Each row is a point. To make a cloud, some directions were put in groups of two or more. Within a group, all points are equally far from the middle, so they leave a hole (a ring in 2 directions, a hollow ball in 3). The other directions are filled evenly. Then the cloud was stretched, turned, moved and blurred a little. How many holes are there, and how many directions does each take, smallest first?
In the rows, 128 means zero.

Cloud (19 x 3)
[[ 81 149  75]
 [ 96 136 169]
 [180 135 130]
 [166 142  45]
 [193 113  83]
 [172 158  72]
 [189 134  95]
 [155 134  30]
 [ 84 184  99]
 [ 99 167  70]
 [183 169 118]
 [192 113  60]
 [ 96 178  83]
 [103 140 175]
 [149 155 183]
 [159 160 179]
 [154 124 153]
 [109 128 166]
 [176 165 152]]
Holes: 1 (2)

Cloud (28 x 4)
[[174  50 142 132]
 [203 122 174 115]
 [113 218  62 168]
 [177 127 122 148]
 [ 92 152 132 135]
 [109 152 127 194]
 [114 146 163 120]
 [151 150 167 162]
 [161 123 146 160]
 [154 130 127  65]
 [ 61 201  22 190]
 [212  97 184  98]
 [121 105 156 120]
 [197 114 132 102]
 [207  50 146  96]
 [129 211  71 168]
 [143 149 135  70]
 [110  73 116  85]
 [133 161  62 146]
 [ 87 180 129 141]
 [ 89 124 113 177]
 [138 166 111  94]
 [204 135 170 115]
 [153 174  87 171]
 [ 83 185  98 139]
 [190 142 130 107]
 [128 113  73 102]
 [212 108 196  99]]
Holes: 1 (2)

Cloud (54 x 6)
[[158 128 120 121  70 127]
 [179  96 108  98 165 124]
 [124  30  74 108 118 136]
 [191 114 181 147 154 144]
 [ 40  90 165  80 131 123]
 [203  93 100  76 142 113]
 [ 91 148 198  54  79 201]
 [124 121 121 126  89 195]
 [ 76  57 155 177  65 158]
 [115 117  82 199 193 138]
 [153 157 160 100 160 150]
 [126 143 201 112 121 185]
 [112  17 138 110 190 123]
 [108 136  93 108 102 122]
 [154 134  97  84 139 113]
 [119  99 175 172 196 140]
 [118 137 104 182  81 103]
 [ 91  36 163  50 125 140]
 [119  96 123 199 114  76]
 [128 101 101 125 119 178]
 [111 122 131 154 160 163]
 [ 73  56 166  99 130 142]
 [ 82  84 203 112  89 180]
 [ 92 142 154  25  69 177]
 [ 85  81 135 165 127 113]
 [199 127 125 177 157 153]
 [188  56 133  81 140 125]
 [ 81 145 174  56  77 178]
 [198  78 147  80 133 123]
 [177 155  92 126 235 138]
 [116 156  89 186 196 143]
 [ 68 141 146  71 125 150]
 [160 133 115 171 135 173]
 [ 81  91 200 110  43 171]
 [187 115 118 177 204  74]
 [ 98 161 149  51 149 134]
 [131  71 185  99 171 155]
 [165 141 120 155  82 120]
 [148 174  89 125 171 111]
 [ 88  65 103 197 171 118]
 [143 204  89 184  83 109]
 [100  70 173 123 120 184]
 [135  53 182  36 111 101]
 [191 114 164 137 180 108]
 [131  53 138 171 110 148]
 [104 132 182 101  72  94]
 [153 146 200 151 150  81]
 [229 137 134 120 155 145]
 [162  81  81  73  90 139]
 [ 68  96 143  79 115 146]
 [131 146 108  84 145  85]
 [109  75 110 113 128 135]
 [173  43 153 162 220 116]
 [122  62 215  74 125 137]]
Holes: 0
